Every row gives one point. A path goes straight from each point to the next, and from the last back to the first. The post is the endless flat space through its rows: a point in 2 columns, a line in 3, a plane in 4, and so on, so that a path can go around it. How many times does the path go around the post? Going back the other way cancels.

Post, 2 rows:
[[-11  32   1]
 [ 21 -44 -40]]
Path (25 x 3):
[[ 41  16  28]
 [ 30  53 -15]
 [ 12  12 -48]
 [-13 -10 -68]
 [-24 -87 -19]
 [ -5  -2  22]
 [ 58 -37 -21]
 [ 53  -4 -29]
 [ 38 -30   4]
 [ 16 -66  18]
 [-18 -80 -47]
 [-10   4 -31]
 [-20 -24 -29]
 [  0 -44 -21]
 [ -2  22  66]
 [ 22   5  -6]
 [ 48 -29 -75]
 [ -6 -40 -93]
 [ -7  33 -37]
 [ 21  84 -18]
 [ 22  51  26]
 [ 28 -50  26]
 [-30   7  11]
 [-75  53  28]
 [-29 -17  52]]
Times around: 1

Post:
[[-49  15  32  27 -11  42]
 [-76 -21 -18 -41  16 -33]
 [-24 -64 -49 -99   1  27]
 [ -1 -45 -50 -29  10  34]
 [-30 -10  43  47 -53  21]]
Path, 25 rows:
[[-45 -35  21  44 -50  52]
 [-24 -47  20 -45   9  58]
 [-24  12  33  39  10 -10]
 [ -8  40  41  51 -72   4]
 [-70  25 -32   1 -21   9]
 [-68   0 -61 -52  49 -23]
 [  3 -24  -2  -8 -17  18]
 [-13 -38  -3 -28  -5 -36]
 [-31 -23 -20 -41 -44   6]
 [-64  -9 -80 -27  12  40]
 [-30 -44 -14  18  -1  57]
 [-38 -64  60 -65 -27  12]
 [ 10   9 -16   6  34   0]
 [ -4  -2  23  34 -96   2]
 [-34 -27 -48  13 -33  36]
 [-61 -11  22  16 -23  26]
 [-32 -77  29   2 -17  35]
 [-50  -4  40 -24 -10  21]
 [  6 -24  11  54 -59 -10]
 [-16 -31 -83 -68  35 -82]
 [-11 -28 -11  12  19 -32]
 [  5 -70  74 -14 -56  25]
 [ -2   7   9 -36   9  22]
 [-15 -65   3 -35 -88 -35]
 [-44 -20 -52 -13  -5  26]]
Times around: 3
